Each row is a point. The points of each table are mixes of a few directions, plus a little noise. How many directions does each table use, and how many do they share? Where both have some left over, give the other angles between the two spaces (their principal angles), to ten degrees, smallest first.

First (6 x 3)
[[ 16 -30  27]
 [-24   5   8]
 [ 37   3 -26]
 [-22   2  10]
 [  2 -30  36]
 [-10  49 -56]]
Second (7 x 3)
[[-26  28 -19]
 [-23  25 -19]
 [ 69 -20 -16]
 [-37   7  14]
 [ 27 -14   3]
 [-39  -1  24]
 [ 30 -24  14]]
Directions: first 2, second 2, shared 2

First (7 x 6)
[[ -3  24   7  14  23   6]
 [  2  45  14  33  50  18]
 [ 24 -10   5  19  22  23]
 [-26 -59  -8 -60 -56  -9]
 [ -2 -32 -16 -26 -49 -24]
 [ 12  12 -17  11 -24 -34]
 [ -9  20  14   8  33  20]]
Second (7 x 6)
[[-59   1  32 -44  14  26]
 [ 28  -8 -16  16 -13 -15]
 [-41   6 -32 -26  13 -10]
 [  7 -17  -1  -6 -16  -3]
 [ 18  -8  84   6  -9  42]
 [  4  23 -34  19  22 -16]
 [ 43   2 -32  35  -7 -23]]
Directions: first 3, second 3, shared 2; angles 60

First (10 x 9)
[[ 40  -3   2 -54 -26 -32   7  -5 -35]
 [ 13  14 -36  23 -50  49  32   1   9]
 [ 14   0   1 -27  -8 -12  -2  -5  -3]
 [-37 -17  -8 -19  50   5  -5 -43  15]
 [-11 -29 -21  51   0 -29  -6 -14  -4]
 [  0  15  16  52 -12  -2 -55  29  80]
 [-13   8   4  27   4  24  18  23 -21]
 [-21 -15  24  35  37 -33  -7  22 -35]
 [  3   2  25 -72  31 -17 -19 -15   4]
 [ 10  24 -11 -18 -26  48  32   8  -8]]
Second (8 x 9)
[[ 27 -12 -51 -20  16   6 -13   4   3]
 [-30   3  47  13  32  39 -41  16 -45]
 [-34 -20 -14 -27 -39  -6  -3  -1   4]
 [ -8   7   4   1 -16 -10   9  -7   5]
 [-26 -12  25   0 -20  -4   8   2   5]
 [ 11  12  19  22 -52 -57  75 -24  57]
 [ -2  23 -31 -13  -2   6 -24 -10 -21]
 [ 62   0   1  25  80  26 -11  19  -8]]
Directions: first 5, second 4, shared 0; angles 30, 70, 80, 90

First (11 x 11)
[[ 12   3   2  -1   8   4  16 -14   0   6   5]
 [ 48  11   8  -4  32  18  69 -58  -2  23  22]
 [-62 -12  -9   6 -41 -24 -87  75   2 -30 -28]
 [ 32   7   5  -3  21  13  45 -38  -1  15  14]
 [ -7  -1  -1   1  -5  -3 -10   9   1  -3  -3]
 [-32  -6  -5   3 -22 -13 -46  37   1 -15 -15]
 [-18  -4  -3   1 -11  -7 -25  22   0  -8  -8]
 [-49 -11  -8   5 -31 -19 -69  59   1 -23 -23]
 [ 30   7   5  -3  20  11  42 -36  -1  14  14]
 [ 59  13   8  -7  38  24  83 -71  -2  28  26]
 [-14  -3  -1   0  -8  -6 -19  17   1  -7  -6]]
Second (9 x 11)
[[  2 -12  10  43   4  29  25  -9  22  -3  23]
 [  9  56  10 -35  36 -29  21 -36 -51 -33  -2]
 [-13  46  -1 -26   7 -22  44 -18 -13 -25 -16]
 [-25  -6   2  34  29  -6  12 -13   7 -30  20]
 [  2   0   5   3  44 -16  -9 -25 -24 -20  21]
 [ 10 -53 -36 -38 -44 -10 -19  28  42  76 -30]
 [ 35 -50  -5  10 -42  41 -22  25  33  63  -2]
 [-14  -3   0  12   1  -1  -1   5   8  -7   3]
 [ -5  25  16  -2 -34  12 -52  44 -25 -23 -18]]
Directions: first 1, second 5, shared 1
